Each point is reached from the start by the listed moves, each made once or not at all, plus a little noise. Is the number of moves made odd or even? Then give how often each move was made.

Moves:
(1): 4.1,2.7,2.1,-1.1
(2): -2.4,3.2,-1.9,-0.5
Start: 2.4,1.8,2.5,-2.5
Points:
4.3,7.8,2.9,-3.5 -> even (1, 1)
6.4,4.4,5.2,-3.5 -> odd (1, 0)

Moves:
(1): 1.9,1.5,-0.8,2.2,-1.4,-3.0,-2.1,2.7,-1.2
(2): -3.9,2.6,2.4,0.3,1.5,1.1,-3.4,-0.2,-0.5
(3): 2.2,0.9,2.5,6.4,-2.1,4.3,2.8,-1.4,0.2
(4): -0.4,-5.3,-4.0,4.0,-0.9,-1.6,-1.0,-0.2,0.4
(5): 6.0,-3.7,0.4,0.5,1.5,0.4,-3.6,-2.7,5.8
(6): 4.1,-2.7,-2.5,1.7,-8.5,2.2,-1.7,-1.4,3.5
(7): 3.5,0.7,-2.5,1.0,3.0,3.7,0.0,-0.8,-0.4
(8): -0.4,-0.8,0.6,-0.1,1.0,1.0,0.7,4.7,-1.4
Start: 2.1,2.0,-2.3,-5.3,5.3,0.6,0.3,0.4,-1.9
Points:
6.9,-2.6,-5.7,6.1,6.2,8.0,2.8,2.5,-3.1 -> even (0, 0, 1, 1, 0, 0, 1, 1)
8.1,-1.9,-2.0,8.2,3.9,1.8,-7.0,-1.4,2.6 -> odd (1, 1, 1, 1, 1, 0, 0, 0)
11.8,-1.3,-4.4,-1.6,2.8,7.9,-8.6,-5.0,6.6 -> even (0, 1, 0, 0, 1, 1, 1, 0)

Moves:
(1): 4.4,-3.1,-5.4,0.9,-0.7,-5.3,2.3,-1.3,3.6,-3.8,3.0,0.6,2.5,1.0,-1.0,2.9,3.1
(2): -0.3,-0.2,4.8,-1.6,-6.0,-2.9,-5.7,-4.0,1.7,-2.8,1.1,1.3,-2.1,-0.3,-2.7,-0.7,-0.3
(3): -3.4,-2.2,0.4,3.9,4.0,1.7,0.1,4.2,-3.1,-2.4,-0.2,3.6,-5.6,3.0,0.4,-0.9,4.6
(4): 1.3,4.0,-1.4,2.4,-1.3,0.2,-0.2,0.8,-3.9,0.7,1.4,4.5,5.2,3.0,-2.2,-4.1,-0.3
(5): -2.9,1.2,-1.0,-3.7,4.2,0.9,2.8,-1.9,-4.1,-4.4,2.9,-0.3,1.7,-0.6,-1.0,2.5,-1.8
(6): -0.1,1.6,-0.8,-1.0,-0.5,0.2,-3.2,4.5,1.6,-1.4,-0.1,-0.1,-1.2,4.7,5.2,-2.8,-3.3
(7): 1.5,0.0,1.3,1.1,-1.5,1.3,0.1,-0.6,-3.7,2.4,2.4,0.2,-2.3,3.1,1.4,1.6,-1.1
(8): -2.1,1.9,1.4,0.2,0.6,-1.8,0.9,-0.7,2.6,3.8,4.3,-2.5,0.6,0.4,0.0,0.3,-3.7
(9): -2.9,0.5,-4.9,-1.6,-1.1,1.3,-1.8,2.2,3.0,0.0,2.1,-3.3,-0.4,1.7,-2.6,0.2,0.9
(10): 3.0,0.0,2.2,3.3,0.1,1.2,-1.8,2.5,-2.9,0.5,2.1,-2.0,-2.5,-0.1,-3.4,0.9,-0.2
(11): 0.2,-2.2,0.9,-1.5,1.1,-1.6,0.9,-0.8,-2.9,0.7,4.5,-1.4,1.0,-0.5,2.4,-4.5,0.9
(12): -1.5,-2.0,-0.2,1.5,-0.4,0.7,-1.1,-1.0,1.9,0.4,1.8,5.8,-1.1,-4.4,-1.7,0.4,-5.3
(13): 0.6,-3.4,3.1,-2.8,-0.3,3.8,4.8,4.1,2.6,-1.9,0.2,0.0,1.2,1.6,-4.2,0.8,-1.8
(14): 1.4,-1.5,-1.5,3.6,-2.1,-2.4,3.1,-4.7,-0.9,-2.0,-1.7,-5.8,-1.4,3.3,-3.7,-2.8,-4.1
Start: -0.2,-1.0,0.6,1.8,0.3,-0.8,-2.0,5.9,-2.6,1.7,-4.2,-1.5,-0.9,-1.3,0.7,-5.2,0.5
Points:
-3.2,0.0,1.8,2.0,4.7,7.2,2.4,16.9,-13.1,-5.3,2.5,6.4,-1.7,13.5,0.4,-8.0,-3.4 -> even (0, 0, 1, 1, 1, 1, 1, 0, 0, 0, 0, 0, 1, 0)
4.2,-6.2,-1.4,2.9,-8.7,-5.9,-12.3,6.9,-0.2,-2.3,12.8,-0.4,-6.7,4.2,-2.0,-6.9,-4.5 -> even (1, 1, 0, 0, 0, 1, 1, 0, 1, 1, 1, 1, 0, 0)
-1.2,-5.5,9.7,-6.6,-2.1,0.9,0.8,2.7,-8.7,-4.3,6.6,-2.2,-1.7,2.2,-3.0,-5.8,-3.7 -> odd (0, 1, 0, 0, 1, 0, 1, 0, 0, 0, 1, 0, 1, 0)
-9.8,-5.2,-3.0,5.3,5.5,-0.6,2.9,2.2,-9.5,0.3,12.0,-5.4,-8.5,4.9,-3.9,-8.5,-9.1 -> even (0, 0, 1, 0, 1, 0, 1, 1, 1, 0, 1, 1, 0, 1)
